Each row is a point. The ring and each string are closed loops that go straight from each point to the next, and from the last back to the first. Before rounding, they use only three directions, however many columns there are. Count how often each string passes through the ring. Passing back the other way cancels.
(in the rows, 128 means zero)

Ring:
[[115 148 156 130]
 [ 80 149 137 135]
 [ 63 121 120 136]
 [ 64  82 113 134]
 [ 82  50 114 131]
 [123  50 121 126]
 [137  72 130 125]
 [139 111 147 126]]
String (26 x 4):
[[109  73 152 128]
 [130  41 163 123]
 [146  46 133 122]
 [161  49 138 121]
 [146  66 172 122]
 [125  86 159 126]
 [113  97 136 128]
 [117 105  99 129]
 [144 111 111 126]
 [156 112 140 124]
 [151 106 172 124]
 [132  99 168 126]
 [111  97 147 128]
 [125 100 112 128]
 [144  93 104 125]
 [156  74 117 123]
 [156  47 159 121]
 [131  51 173 124]
 [116  70 144 127]
 [113  78 118 128]
 [111  60 154 127]
 [117  33 153 125]
 [127   7 125 123]
 [124  37  95 126]
 [122  59  78 127]
 [111  80 110 128]]
Times through: 1
String, 11 rows:
[[ 90  56  82 131]
 [108  70  94 129]
 [112  83 121 128]
 [117  87 155 127]
 [114 107 114 129]
 [129 146 122 129]
 [107 184 149 133]
 [ 70 178 162 136]
 [ 59 125 170 135]
 [ 83  97 139 132]
 [ 95  95  99 131]]
Times through: 1

Ring, 10 rows:
[[182 119 120 183 121  83  98 196]
 [160 160 111 199 121  56  78 151]
 [121 196  97 209 124  58  87  95]
 [ 83 202  83 204 128  84 117  55]
 [ 62 179  76 187 131 118 152  45]
 [ 66 139  78 167 132 152 184  70]
 [ 87 110  87 159 132 170 196 109]
 [133  84 107 158 130 171 189 171]
 [162  81 117 163 128 153 167 201]
 [181  91 122 171 124 122 134 213]]
String (16 x 8):
[[ 80 140  92 180 139 196 222  98]
 [116 130 105 183 136 178 200 139]
 [123 123 100 173 127 129 152 136]
 [121 118  96 167 124 114 138 132]
 [157 134 121 194 132 145 162 179]
 [210 121 146 205 132 149 156 247]
 [214 105 136 187 122  96 105 241]
 [198 109 120 177 114  44  59 208]
 [137 117  93 162 114  52  76 134]
 [130 149  99 185 123  80 105 125]
 [109 140  84 170 119  65  94  98]
 [ 86 146  72 164 117  54  87  66]
 [ 96 145  83 172 123  90 120  88]
 [111 180 102 206 133 127 153 106]
 [ 83 194  93 209 138 149 179  74]
 [ 48 168  78 185 140 183 217  48]]
Times through: 1

Ring, 6 rows:
[[131 108 146 161 113 118 105 120  99  89 129 109]
 [118 114 112 164 128  78 103 102 108  98 102 141]
 [120 133  96 149 133  87 112 112 162 125 103 153]
 [126 148 120 128 126 128 124 139 191 144 125 140]
 [118 147 164 117 117 152 128 158 149 136 140 125]
 [128 123 172 140 108 148 116 145 109 104 144 103]]
String (30 x 12):
[[140 138  82 150 128 107 115 116 214 135 114 142]
 [136 134  74 156 132  92 111 107 203 130 105 149]
 [132 128 111 152 123 110 112 119 164 118 119 132]
 [121 129 128 144 124 110 114 125 137 117 118 135]
 [ 98 130 114 143 138  70 111 111 109 118  93 165]
 [106 125  88 157 141  54 105  95 126 114  84 169]
 [127 120  73 169 135  66 103  91 159 111  92 154]
 [129 125 103 157 126  97 109 111 157 115 111 138]
 [116 130 121 145 128  98 113 120 134 118 111 144]
 [104 134 108 143 137  77 113 113 131 123  96 163]
 [111 138  92 144 139  77 114 111 160 131  95 166]
 [121 144  81 142 137  88 117 114 197 142 100 163]
 [144 145  81 144 127 120 119 124 238 146 120 140]
 [149 149  92 138 123 138 123 134 249 151 130 131]
 [134 137 124 139 120 132 119 135 177 129 130 126]
 [114 142 138 127 125 122 122 140 148 132 123 140]
 [101 153 152 111 128 127 129 152 142 144 123 149]
 [113 161 163 101 120 159 136 169 172 155 141 134]
 [100 150 164 111 125 131 128 155 125 138 127 143]
 [117 135 144 134 122 124 119 137 134 122 126 132]
 [113 138 150 128 122 126 121 142 129 125 126 134]
 [105 145 163 117 123 132 126 151 124 132 129 137]
 [110 156 177 102 118 160 134 170 148 146 144 129]
 [126 155 164 109 114 172 133 169 181 148 151 118]
 [131 142 142 129 116 147 123 147 173 133 138 121]
 [138 146 135 128 116 154 125 150 197 140 142 119]
 [130 139 131 135 120 134 120 138 171 130 131 127]
 [109 142 136 128 128 112 121 136 138 131 117 147]
 [108 152 118 123 134 107 124 135 169 146 111 159]
 [137 148  81 140 131 113 121 124 233 149 115 148]]
Times through: 4

Ring, 9 rows:
[[188  72  99 101 175  58 114 119 154 163 178 202  75  75]
 [181 124 102  90 139  66 106 146 167 154 131 154  97 103]
 [131 196 143  81  86 110 116 179 162 119  58  73 145 153]
 [106 210 166  85  72 135 126 182 150  97  40  55 156 164]
 [ 77 187 197  99  82 164 149 163 122  70  53  70 152 154]
 [ 71 139 207 108 118 162 163 140 107  80  97 108 142 136]
 [ 78 107 202 109 145 147 166 126 105 100 130 136 135 123]
 [112  64 172 109 181 110 156 111 115 136 176 181 112  98]
 [160  49 128 107 192  74 134 106 134 158 196 211  84  75]]
String, 18 rows:
[[ 80 172 194  94 100 149 149 162 126  94  72  78 158 155]
 [ 54 171 219 100  97 172 164 157 110  75  68  72 165 160]
 [ 33 145 242 110 113 188 182 141  90  65  88  89 164 152]
 [ 62 123 216 102 139 151 170 138 107 107 118 111 158 143]
 [ 73  97 207 104 160 136 169 127 107 122 144 137 147 130]
 [ 95  45 190 112 196 117 170 101 103 138 193 190 118  97]
 [145  33 144 117 199  91 147  93 117 141 206 224  77  66]
 [175  20 116 117 208  69 134  87 129 154 221 247  56  49]
 [180  56 108 112 180  72 123 105 139 144 187 219  62  62]
 [143 110 140  99 146  96 130 135 141 134 137 154 108 107]
 [149 115 132  91 149  81 124 143 152 154 137 146 118 115]
 [195 124  87  81 146  44  97 152 181 179 137 153 102 107]
 [193 159  87  80 115  58  91 166 185 158 101 125 106 118]
 [153 214 120  68  80  84  98 196 185 145  50  59 152 163]
 [116 229 155  70  68 115 115 200 169 124  30  33 174 182]
 [108 234 162  80  54 137 120 195 157  92  18  35 162 174]
 [113 201 161  97  67 147 127 170 140  70  42  74 130 144]
 [125 140 154 103 117 124 134 143 134 100 103 128 113 117]]
Times through: 2

Ring:
[[154  99 130  91 105 105 133 161 133 109 112 143 146  87]
 [154 113  98  75  92  83 122 149 137  89 112 170 155  63]
 [108 136  93  93  88  98 107 120 141  95 134 138 167 118]
 [ 83 137 126 112 101 119 106 109 140 115 151  97 166 160]
 [ 95 124 154 113 115 123 115 119 136 125 148  89 158 153]
 [126 105 157 108 116 122 130 146 133 125 130 105 147 127]]
String (29 x 14):
[[141 103 160  91 120 103 128 145 132 117 126 124 146  92]
 [131 110 138  99 108 111 126 144 135 114 126 123 151 111]
 [123 109 131 112 102 126 128 150 135 120 126 112 152 137]
 [151  91 140 106 107 124 141 173 132 120 111 125 141 110]
 [169  91 132  85 106 100 138 171 132 107 105 153 141  69]
 [167 103 123  71 104  81 128 156 134  95 109 169 147  47]
 [143 112 119  85 101  94 123 145 136 100 120 149 153  83]
 [135 110 114  99  96 111 126 152 136 107 119 135 153 111]
 [149 109 101  87  91  98 126 156 137  97 111 157 153  85]
 [177 116  79  47  87  50 117 148 138  67 102 212 156   7]
 [155 123  91  58  91  61 113 135 139  76 115 189 159  37]
 [129 122 109  88  96  95 116 135 138  98 126 145 159  96]
 [121 122 106  98  92 107 118 137 138 103 127 134 159 117]
 [112 127  90 105  84 114 115 136 140 102 128 132 163 134]
 [109 145  70  82  78  84 100 112 144  82 133 158 173 102]
 [108 145  89  79  88  80  99 106 142  85 138 152 171  96]
 [113 129 114  93  98 100 111 123 139 102 135 131 162 114]
 [114 122 121 104  99 113 118 133 138 111 133 119 158 130]
 [103 137 118  91 101  94 104 109 140 101 144 127 166 115]
 [ 76 149 122 101 102 103  96  91 142 107 158 105 172 146]
 [ 64 145 133 121 104 127 101  96 141 122 162  78 170 184]
 [ 92 125 131 123 102 134 117 128 138 124 142  90 160 171]
 [113 121 128 104 103 114 118 132 137 113 134 115 157 131]
 [101 130 150  97 116 103 109 109 137 114 149 107 160 124]
 [ 99 128 168  97 125 103 109 105 136 120 153  98 158 123]
 [111 119 142 106 110 117 119 130 136 119 138 107 155 133]
 [109 114 142 117 108 131 124 139 135 125 135  96 153 152]
 [112 108 158 121 115 136 129 143 134 132 135  88 149 155]
 [129  97 181 111 128 127 134 149 131 135 132  93 142 128]]
Times through: 3
